Rows are points. The window is the flat piece filled in between its corners: a triangle in 3 columns, a solid with four corners in 4, and so on. A path goes straight from each point to the next, and from the last back to the first. List the points from which the path goes on through the window.

Window (3 x 3):
[[-3.8 -1.3 -5.4]
 [ 3.6  2.1  2.5]
 [-1.3  7.1  3.4]]
Path:
(1): [2.2 3.9 6.9]
(2): [1.4 6.6 0.8]
(3): [ 0.0  4.0 -4.1]
(4): [-2.8 -1.0  1.1]
(5): [1.0 0.0 3.3]
(6): [2.5 4.7 0.1]
(7): [-2.6  9.5 -1.4]
(8): [-3.4  4.9  4.5]
Through the window after points: 3, 5

Window (3 x 3):
[[-4.8  1.3  7.1]
 [ 3.5  5.1 -6.0]
 [ 1.1  0.4  1.6]]
Path:
(1): [ 1.3  2.7 -7.4]
(2): [-2.7 -3.8 -1.1]
(3): [2.2 2.1 1.8]
(4): [ 8.4  3.8 -0.9]
(5): [-0.6  1.1 -4.5]
(6): [-2.0  3.2 -1.1]
(7): [2.5 5.7 2.1]
(8): [ 4.0  5.9 -4.2]
Through the window after points: 2, 8

Window (4 x 4):
[[-0.3 -4.6  5.6  2.0]
 [-0.4  0.2 -3.8  9.0]
 [-5.9  1.9  0.8 -5.9]
 [ 1.6 -1.5  3.0 -3.0]]
Path:
(1): [-0.9  7.8  0.6 -4.9]
(2): [-2.1 -2.2 -0.1 -2.7]
(3): [-1.5 -5.6 -1.8 -6.2]
(4): [ 1.0  0.0 11.8 -0.5]
(5): [-2.0  1.7  5.8 -3.1]
(6): [-2.1 -3.5  2.2 -7.3]
(7): [-1.3 -5.1 -1.0  4.6]
(8): [-2.0  0.1  4.9  2.4]
(9): [-0.1 -1.2  2.4  6.4]
(10): [-1.8 -3.9 -6.2  0.9]
(11): [-3.6 -0.3 -3.7  0.7]
(12): [0.2 1.4 4.6 0.9]
(13): [2.4 0.4 7.9 2.1]
(14): [ 1.6 -7.6 -0.5  1.3]
(15): [-1.2 -5.0 -0.2 -7.1]
(16): [-3.4  3.0  1.1 -3.4]
Through the window after points: 9, 11

Window (6 x 6):
[[-1.0  2.1  4.9 -3.8 -2.4  2.5]
 [ 6.5  4.2 -2.6 -4.6  0.9 -6.2]
 [ 7.0  5.3  1.0 -4.5  6.9 -1.9]
 [-2.9 -8.3  5.1  0.8 -2.3  5.6]
 [-2.6 -3.4  2.0  4.1 -4.5 10.0]
 [ 3.7  3.3 -3.6 -9.1  3.8 -0.6]]
Path:
(1): [ 4.0 -0.9  2.5 -2.0 -3.4  5.1]
(2): [ 3.8 -2.6 -0.4 -2.4 -4.5  3.8]
(3): [-3.1 -1.2  1.0 -1.7 -0.9  3.1]
(4): [-0.3  4.0  2.8 -3.3  3.1  0.0]
(5): [ 6.2  0.6  1.6 -3.6 -1.6  2.0]
(6): [ 4.5 -1.4  4.9 -2.9 -2.5  6.1]
(7): [-3.5 -2.6  1.9 -2.8  0.8  4.4]
(8): [-7.1  2.1  2.6  0.8  1.1  3.0]
(9): [ 5.1 -3.2  0.6 -0.5 -3.0  7.3]
(10): [ 9.5 -2.1  2.8 -2.9 -0.1  1.8]
(11): [-6.9 -1.2 -2.2 -1.5  3.7  3.0]
(12): [-5.3  3.6 -1.3  0.3  1.5  2.6]
Through the window after points: 4, 8

Window (6 x 6):
[[ -2.5  -2.6  -1.5   5.7  -3.1  -0.9]
 [  5.3  -1.6   1.5   2.3   3.0   1.4]
 [ -3.9   5.5   1.9  -1.2   1.2  -5.7]
 [ -0.2   0.4   6.4   2.0  -0.9  -2.1]
 [ -6.4   1.2   0.2  -5.9  -6.3 -10.2]
 [  1.6  -7.0   5.5   2.0   9.4   2.1]]
Path:
(1): [-3.0  2.0  5.2  1.3 -1.1  3.5]
(2): [-1.8 -1.8 -0.8 -2.9 -4.2  3.1]
(3): [ 1.4 -6.0  3.0  8.8  2.2 -5.6]
(4): [ 4.8 -4.5  6.9  4.8  1.3 -6.9]
(5): [-2.5  1.2  3.7  1.4 -1.6 -0.5]
(6): [-5.2  0.6  2.2 -0.8 -2.0  1.2]
(7): [-1.8 -0.4 -0.6 -0.4  0.1 -8.5]
(8): [-1.6 -0.3  4.6  1.8 -0.8 -7.2]
(9): [ 0.7  6.2 -1.0 -2.0 -5.6  3.6]
(10): [-6.3  1.0  1.4 -7.1 -0.6 -1.0]
(11): [-1.1  3.1  2.1  4.1  0.3 -5.6]
(12): [ 1.5 -0.7  2.8  3.9  3.0 -5.0]
Through the window after points: 4, 10

Window (8 x 8):
[[  0.6  -0.3   2.6  -2.3   3.9  -1.5   3.2   0.1]
 [ -0.2  -3.0   6.5   7.6  -4.2   2.4   5.4  -4.7]
 [ -2.8   1.1  -3.7   1.1   7.2   6.5   3.8  -0.6]
 [ 10.9   4.1  -8.0   1.4  -0.2  -3.8  -1.9   1.8]
 [ -1.2   4.3   1.7  -1.5   0.8   0.4   7.2   1.3]
 [  5.0  -7.3  -1.7  -3.2 -11.5   1.2   3.5  -4.5]
 [ 10.5   3.3   6.1  -6.5   0.8   5.1  -2.4   3.1]
 [ -1.0  -1.3   2.1  -1.6   1.3   4.9   1.8   4.4]]
Path:
(1): [ 0.3  3.8  2.9 -3.7 -4.0  2.6 -1.6 -1.0]
(2): [-1.3  5.3 -0.2  3.7 -2.1  2.9 -0.6  0.0]
(3): [ 6.6 -2.0 -1.0 -0.7 -0.9  1.7  2.7  1.0]
(4): [13.0  0.0  2.8 -0.2  1.8  1.4  4.2  1.1]
(5): [-5.2  3.8 -1.3 -3.2 -0.3  1.6 -0.8 -0.4]
(6): [-1.6  1.8  3.7 -0.2  0.2  2.6  3.5 -1.9]
(7): [ 2.7 -7.9  0.2 -0.7 -1.9  1.5  9.2  3.0]
(8): [ 8.5 -1.4  1.7 -0.8  0.1  1.3  3.3  2.4]
(9): [ 2.0  8.8 -1.6 -1.8 -0.3  1.4 -4.6 -1.5]
(10): [ 4.4  2.9 -3.0 -1.9  1.2 -1.9 -1.2 -0.1]
(11): [ 4.4 -0.3 -2.1 -1.7  1.9  3.9  7.6  4.7]
(12): [ 3.0  0.6  1.6  3.1  8.1  1.1 10.1  1.7]
(13): [-2.9  0.6 -2.0 -2.7  0.9  4.2 -1.2 -1.7]
(14): [ 1.9  2.2  1.5  1.1 -0.8  3.2 -0.4 -1.9]
(15): [ 7.9 -4.8  3.8 -0.1 -0.8  0.3  7.1  5.5]
(16): [ 5.6 -3.6  4.0 -1.6  1.5  5.1  6.1  0.5]
Through the window after points: 8, 12, 14

Window (9 x 9):
[[ -1.6  -2.2  -5.2  -1.8   2.8  -1.5  -9.3  -9.1   3.1]
 [ -5.5   9.3  -1.4  -2.3   0.2   0.1   5.5  -0.1  -7.3]
 [  4.6  -0.5   3.5  -2.4   4.7   1.4  -6.0  -2.4  -3.7]
 [  3.5   1.8   8.8   5.7   2.3   6.2   0.7   1.8   2.6]
 [  4.5   4.9   8.0  -1.5   2.7  -8.3  -3.0   1.1  -2.3]
 [ -1.2  -0.9   4.3  -0.3   8.6  -1.8  -0.5   0.4   1.2]
 [ -1.1   2.3  -3.5  -0.3   5.0  -2.0 -10.6   5.1  -1.9]
 [  2.5  -2.5   0.6  -1.1  -2.5   1.1   4.6  -0.6  -6.3]
 [  0.2   7.4  -4.9  -4.1  -1.1   8.5   3.4   7.4  -1.0]]
Path:
(1): [-4.8 -1.3  1.3 -4.4 -4.3  5.2 -2.2  1.2 -1.5]
(2): [-1.9 -3.1  6.4 -4.7  0.3  1.4 -3.7 -4.8  2.0]
(3): [ 2.3  1.0 -5.3  3.1  4.3 -3.1 -3.8 -2.5 -3.2]
(4): [ 3.9  2.7  2.2  1.8  3.1  2.6  1.2  1.7 -0.1]
(5): [-4.8  1.0  6.5 -0.1 -1.6  7.2 -2.4  1.0  0.7]
(6): [-3.4  1.7 10.7 -6.4  2.4 -0.6 -4.4  1.3  1.5]
(7): [ 3.4  0.0 -3.5  3.1  2.4 -2.5 -0.4 -4.0 -5.8]
(8): [ 3.2  0.8 -2.3  7.4  7.8 -1.0  3.4  3.3 -2.8]
(9): [-1.0  3.7  3.4 -2.0 -0.4  2.5 -2.0  0.5 -2.0]
(10): [-1.3 -0.1  6.4 -6.0  0.4  3.3 -2.1  5.9 -3.4]
(11): [ 1.6  3.1 -0.8  0.6  2.8 -1.0  0.9 -1.1 -2.2]
(12): [ 5.6  3.6 -2.7  3.5  6.9 -5.1  1.9  2.0 -2.5]
(13): [-3.4 -0.8  5.8 -4.0 -2.0  0.2 -5.2 -3.3 -3.6]
(14): [ 1.5 -1.6  8.3 -1.1 -1.6  1.6 -2.3  4.6 -1.0]
(15): [ 4.8  4.3 -0.2  2.6  7.1 -0.1 -1.4 -4.2  0.1]
(16): [ 5.8  0.0  1.1  1.9  3.3 -2.3  4.4 -1.7 -5.2]
Through the window after points: 4, 8, 10, 16

Window (9 x 9):
[[ 5.0  3.0 -2.8  2.6 -8.2  0.9  2.4  7.6 -2.8]
 [ 3.2  6.7  1.2 -0.3 -1.5 -4.2  1.6  9.5 -4.9]
 [ 2.0 -5.9 12.0  0.5  3.9  2.3 -3.1 -5.1 -5.1]
 [ 8.1  2.5  2.0 -5.6 -1.0  5.8  4.8  4.4 -7.2]
 [ 9.4 -3.9 -8.8  4.2  1.0 -9.4  0.2  1.6 -0.4]
 [-0.5 -2.1 -4.1 -1.9  0.8  3.7 -3.6 -2.3  1.2]
 [ 5.0  1.3  0.2  5.0  2.5 -7.0  2.6 -4.0 -2.2]
 [-6.6 -2.0  1.8 -0.9  4.7  6.2  3.6  3.3  0.7]
 [-0.2 -2.9  2.5 -5.7  0.6 -1.3  4.8 -0.6 -4.2]]
Path:
(1): [ 1.8 -1.6  3.4 -1.9  2.2  0.2  2.0  1.8  0.7]
(2): [ 1.5  0.8 -1.6 -1.6  3.0  4.5  0.8 -0.8 -8.4]
(3): [ 2.4  1.9  1.0  1.5 -0.3  2.3  0.7  3.6 -7.7]
(4): [ 4.8 -3.0  1.1 -0.9  3.1 -1.5  1.2  0.8  3.4]
(5): [ 1.5 -2.0  2.7 -2.0  0.3  2.5  4.2  2.4  1.0]
(6): [-0.4  1.2 -2.0  0.3 -2.1 -1.3  1.0  2.7 -7.5]
(7): [ 0.7 -4.2 -0.2 -1.3  2.1  0.9  0.5 -3.3 -7.5]
(8): [ 7.7  0.9  6.7  3.1  0.6 -0.3  0.0  1.1  6.0]
Through the window after points: 5

Window (11 x 11):
[[  2.1   1.1   2.7   1.4   4.2  -4.9  -2.9   3.7  -1.2   0.6   3.7]
 [  2.4  -0.1  -2.7  -1.6   1.3   2.1   3.3  -3.6  -2.7  -2.6   5.4]
 [ -2.7   5.2  -6.1   3.6  -2.4  -3.9   6.1   3.3   0.1  -1.6  -2.9]
 [ -1.6  -0.6   3.0  -6.0  -1.6   2.0  -3.3   0.6   3.1  -4.3  -1.9]
 [  2.8  -1.5   2.8  -1.3   0.8   4.7   4.6  -2.2   3.7   7.0  -4.8]
 [ -9.3   2.2   4.0   1.4   8.3  -0.1   4.2   8.5   6.0  -2.8   7.0]
 [ -3.5  -4.7  -0.2  -1.3  -2.1  -4.1 -11.7   0.2   2.0   3.5   4.7]
 [  1.8  -8.3  -4.3  -2.1   8.5   3.0   5.3  -4.1  -9.9  -4.9   3.6]
 [ -2.7   3.0  -1.1  -1.0  -1.4   3.3   3.8   5.1  -2.8   0.0   0.4]
 [ -0.1   6.0  -1.3   5.8   0.5   3.1  -2.0  -0.2   3.7   6.5  -5.7]
 [ -2.0   3.2  11.8   6.5  -4.2  -5.0  -2.2   1.9   0.3  -2.5   1.6]]
Path:
(1): [-6.9 -0.3  3.2 -0.9  1.8 -2.2  0.5 -4.9 -3.2  1.6  3.4]
(2): [-1.6  8.3  4.8 -6.3  2.9  0.0 -3.0 -3.3  0.3  6.2 -0.2]
(3): [-0.1 -7.2 -1.8  3.1 -0.8 -1.3 -1.5  2.2 -0.7 -4.8  4.3]
(4): [ 3.5 -3.8 -1.1  4.2 -1.5 -0.7 -4.2  3.7  1.6  0.9  3.7]
(5): [-6.3 -1.0  1.5 -3.0 -0.2 -3.5 -8.2 -1.5  0.9  2.9  2.2]
(6): [-4.3  3.6  2.6 -1.8  2.9 -1.1  2.7 -2.3  2.6  1.9  0.6]
(7): [ 8.5 -5.4 -6.2  1.4 -2.8  5.9 -2.1  2.0 -5.2 -6.2  4.3]
(8): [ 3.6 -1.9  1.4  2.3 -2.6  1.6 -2.7  3.4  1.9 -5.6  2.6]
(9): [-4.8  2.9  0.3 -4.4  4.6 -2.7  1.2 -1.0 -1.5  4.0  0.2]
(10): [-6.9  1.9  0.5 -3.3  2.8 -4.1  4.8 -0.4 -4.0 -0.1  3.7]
(11): [ 6.2 -2.1  0.9  7.3 -0.6  5.1 -1.2  3.5  1.0 -3.5 -2.1]
(12): [ 7.1 -2.6  1.4  1.3  0.0  3.1 -4.5  6.5  3.6 -1.1 -0.3]
Through the window after points: 2, 4, 6, 8, 10

Window (12 x 12):
[[ -1.9  10.0  10.1   9.3   3.1  -1.4   9.7   5.9  -3.3  -0.1   1.2   5.3]
 [  5.8   1.4  -0.5   1.8   2.6  -0.3  -4.1  -4.9  -2.4  -2.2   5.3   3.7]
 [  5.1  -7.2   6.1  -5.3   1.8  -4.9  -0.4  -6.4   0.4   1.6   4.2   0.3]
 [  3.5  -3.3   2.5   0.3   2.4   7.5   1.7  -0.9   4.2  -0.6   3.5  -2.3]
 [ -7.2  -2.2  -1.8  -5.9   7.8 -10.1  -2.5   0.4   4.9   3.9   0.3   3.1]
 [ -0.1   0.6  -7.3   1.4  -5.9   3.2   2.4   3.5   0.0   1.3   5.1  -3.8]
 [ -7.0  -0.9   8.0   4.9  -2.9   0.6   2.6  -3.2   3.2   0.2  -1.6   3.6]
 [  2.0   6.6  -0.2  -8.0   2.3  -7.7  -9.0   2.8   1.6   0.5   1.1  -1.4]
 [  3.7  -2.4   2.4   6.8   1.4  -4.7   6.8  -3.7   0.3 -10.4   2.1   3.6]
 [  0.5  -0.9   4.9   0.2   5.4  -0.8  -0.2  -8.1  -0.8  -4.3   2.9  -7.4]
 [  3.1  -1.6   2.8   2.6   4.7   2.0   2.1   0.5  -2.6   1.2  -3.4  -1.9]
 [  1.4  -2.3   2.5   7.8   2.2   3.6   1.3  -6.7   7.8   4.0  -0.5  -5.7]]
Path:
(1): [ 1.7  3.5  0.8 -2.6  4.1  4.0  7.8 -6.6  0.9  1.9  2.5 -0.4]
(2): [ 0.0  4.0  0.3  0.9  0.1  2.5  4.2 -2.9  4.4 -0.7 -1.6  3.2]
(3): [ 0.5 -5.0  6.4  8.3  3.0 -0.9 -1.4 -4.7  2.6  2.4  2.9 -5.7]
(4): [-1.2 -1.9  2.2  6.0  2.1 -2.8 -2.2  5.1  2.2 -1.2  2.3 -4.6]
(5): [ 2.6  5.0  1.4 -2.7  1.5  2.8  4.0 -7.3 -1.6  0.0  0.0  4.0]
(6): [ 1.3  3.8 -2.8 -3.1 -1.2 -2.1  1.0 -7.5  2.4 -2.6  0.8  1.4]
(7): [ 2.5 -6.7  3.8  0.8  4.8 -2.0 -6.3  3.8  1.2  0.4  3.8 -3.7]
(8): [ 0.6 -0.1  7.1  5.1  3.0 -6.0  0.4  5.1 -1.9 -1.7  1.5  2.4]
(9): [-0.7  3.9  2.8 -0.3  2.7 -1.1  2.9 -0.9 -0.8 -0.2  1.5  2.1]
(10): [-0.3  7.4  0.2 -2.0  4.1 -2.3  6.8 -3.7 -1.6 -1.6  0.4  2.3]
(11): [ 3.9 -4.8  8.2  7.9  0.9  2.1 -3.0  2.3  0.7  0.5  4.7  0.0]
(12): [ 2.6 -4.2 -1.8  2.6  6.6 -5.2 -2.5  6.2 -1.4 -1.4  6.2 -3.5]
(13): [ 0.0  4.5  4.5 -3.3 -0.5 -1.9  1.1 -6.7  0.2 -2.8 -1.0  4.6]
(14): [ 0.0  1.2  1.6 -1.5  2.7 -0.3  1.0 -5.8  1.1  1.0  2.5  2.4]
(15): [ 0.2 -3.8  1.0  7.6  0.0 -1.5 -2.0  3.4  2.7 -1.7  1.2 -5.3]
(16): [ 1.7 -3.6  4.3  4.3  0.0 -2.2 -4.0  3.5  0.2 -1.5  1.4  0.0]
Through the window after points: 2, 10, 14, 16
